Rows are points. The last column is the point's height on a tilted bowl or saddle (a function of degree 2), plus a little noise. Count its main directions that bend up, bend down and stay straight.
(in the rows, 128 means zero)

Points, 16 rows:
[[116 117 110 141]
 [148 162 173 111]
 [150 158 174 110]
 [137 147 139 147]
 [ 93 101 101 113]
 [ 97 135 112 137]
 [101 123  67 119]
 [136 117 156 122]
 [145  97 122 115]
 [130 103 130 125]
 [148  98 150 100]
 [114 157 152 128]
 [100 130 104 138]
 [ 50 157 135  39]
 [149 111 145 119]
 [188 126 151  89]]
Directions: 0 up, 3 down, 0 straight

Points (26 x 5):
[[127 177  94 162 112]
 [ 88 133 117 127 140]
 [186 128  96 145  56]
 [135 118 161 115 111]
 [132 101  94 139 123]
 [122 126 175 177 123]
 [150 140 111  87 109]
 [175 146 102 119  76]
 [143  78 138 176  88]
 [148 126 125 166 109]
 [106  77 110 126 109]
 [124 113 156 116 108]
 [168 117  96 141  86]
 [129 111 107 163 125]
 [151 125 120  81 108]
 [ 92 161 180 168 125]
 [135 156 107 169 115]
 [170 116 112 136  87]
 [129 174  80 152 111]
 [151 111 104 101 106]
 [171 120 134 173  87]
 [154 164  86 107  91]
 [120 157 152 160 127]
 [135 107 129 144 114]
 [125 120 129 146 124]
 [135 144 191 120 125]]
Directions: 1 up, 2 down, 1 straight

Points (47 x 7):
[[156 115 109 122 120 136 132]
 [127 144 122 114  77 146 149]
 [155 160  86  58 141 136 191]
 [134 145 138  91 143  93 166]
 [161 123 114  99 106 123 154]
 [161 126 136  90  94  70 207]
 [143  97 117 205 126  95 132]
 [147 159 138 120 120  86 148]
 [137 150  81 140 117 130 155]
 [129  95 184 191 144 143 121]
 [172 111 144 153 160 179 140]
 [160 148  93  96 126 112 165]
 [163 114 141 104 120 104 150]
 [ 90 150 131 158 146 141 143]
 [113 149 156 121 103 111 153]
 [123 140 124 102 113 107 159]
 [139  52 137 154  96 152 137]
 [151 194 160 107 169 132 128]
 [147 118 140 143 162 144 115]
 [ 93  82 147 149 137 132 135]
 [122 119 126 105 100 181 137]
 [100 159 100 127 129 113 168]
 [126 146 154 124 138 110 129]
 [139  86 131 135 135  59 139]
 [117 131 135 118 161 167 135]
 [ 86 145 157 140 125 102 160]
 [158 129 111  80 111 128 167]
 [148 103 102 117 114 107 147]
 [ 87 132 123 145 149 156 148]
 [153 150 109 109 148 187 138]
 [136 143 151 144 125 118 115]
 [131 112 141 159 138 110 111]
 [113 150 103 130 132 143 141]
 [121 214 151 124 142 115 138]
 [169  75 108 116 134 101 146]
 [115 158 155 130 158 121 128]
 [165 120 144 158  50 109 176]
 [158 100 155 119 131 127 132]
 [129 169  80 147 138 137 157]
 [130 170 118 136 132 105 138]
 [157 204 106 137  95 110 164]
 [ 97 130 136 164  81 117 159]
 [100 199 126 139 112 129 157]
 [145 124  71 113 161 169 163]
 [130  78 136 140  76 103 152]
 [144 148 157  84 144 159 152]
 [ 87 173 120 165 146  84 178]]
Directions: 4 up, 0 down, 2 straight

Points, 74 rows:
[[ 87 112  93 140  85 131 143  98 135]
 [167 155 137 163 141  92 139 119  93]
 [ 97 107  92 154 151 151 117 165 115]
 [ 98 109  56 180 171 158 142 117  94]
 [162 132 129  48 163 105 101  94  86]
 [117 137  86 130 111 172 118 144 111]
 [ 71 135  83 152 117 129 128 123 125]
 [141 143 127 139  91 162 132 109 111]
 [101  88 179 123 106  84 162 133  96]
 [ 96  69  86 103 123 140 134 170  99]
 [ 92 177  81 111  78  99 137 132  75]
 [148 135 146  99 163 168 102 156 107]
 [128 102 150 124 105 145 158 193 105]
 [131  55 156 105 112 128  97  90  94]
 [152 145  97 118 135 113  68 191  68]
 [129 124 144 101  96 151 153  80 107]
 [ 99 131 136 121 137 153 179 160 118]
 [163 138 174 123 118 115 146 138 102]
 [161 138 159 126 104 173 131 120 103]
 [ 56 111 119 128 102 169 116 109 132]
 [154 130 136 131 183 183  96  87 110]
 [156 122 109 158  44 136 158  92  88]
 [109 145 126 154 106 107 155 171 101]
 [111 110 106  91  89 113 160 105 112]
 [151 154 134 142 112  60 120 150  74]
 [ 87 141 108 112 154 128 101 162 115]
 [142 145 121  85  93 145 154 142  99]
 [ 93 173 137 112 175 149 113 182  99]
 [145 110  70 154 180 137 167 177  70]
 [146 124 119 106 104 167 150 156 109]
 [105 109 146 169 133 121 112 141 130]
 [105 109 168 136 154 102 110 105 123]
 [146 144 140 121 107 102 122  89 110]
 [121 126  90 136  92 147 156 113 122]
 [134 144 187 113  85 149 139 122  89]
 [137 127 104 125  92  97 112 126 105]
 [139 172 165 112 120 124  87 144 104]
 [136 146 142 121 159 139 152 146 116]
 [ 97 167 127 128  88  61 140 115  83]
 [ 94 163 120 137 152 126  88 155 117]
 [143 112 115 105 139  98 161 118 106]
 [102  85 154 127 159  77 120 143 105]
 [146 131 122 122 122 106  95 126 118]
 [113 156 115 145 125 133 110 121 120]
 [140 154 148 168 155 117  99  98 117]
 [102 139 132  96 188 159 147  99  90]
 [ 71 172 162 155 154 108  92  85 108]
 [180 125 128 123 133 149 138 132 115]
 [131 126 130 136 144 137  83 100 135]
 [115 151 102 117 145 125 142  61 109]
 [187 124 137 129  91 195 138 131  96]
 [109 116 137 108 118 155 134 129 124]
 [104  93 133 114 118 134  83 115 129]
 [100 155  80 156 161 190 101 142  84]
 [101 119 123 129 144 116 155 121 123]
 [112 151 101 164 103 130 142 132 105]
 [152 141 131 123 125 138 112 155 112]
 [140 145 158  93 111 116  89 144 101]
 [143 146 132  99 131 149 127  83 114]
 [140 147 170 127  84  95 126 126  89]
 [151 142 148 209 143 121 188 164  58]
 [ 90 179  98 119 105 149 116 142  93]
 [142  94 115 110  87 182 132 119 117]
 [110 138  91 196 109 107 128 144  89]
 [100 146 176 109 138 152 167 123 101]
 [115 112 110 109 134 104 120 150 113]
 [125  99 102 136 124 145 122 130 130]
 [154  91 163 123 122 168 110 137 108]
 [170 124 182 131 144 157 125 138 108]
 [144 145 163  96 126 125 160 122 104]
 [148 144 144 145 203 122 124 167 105]
 [117  92 136 208 149 158 160 122  96]
 [131 122 160 119 161  77 121  72 103]
 [114 107 123 137 141 121 115 147 127]]
Directions: 0 up, 5 down, 3 straight
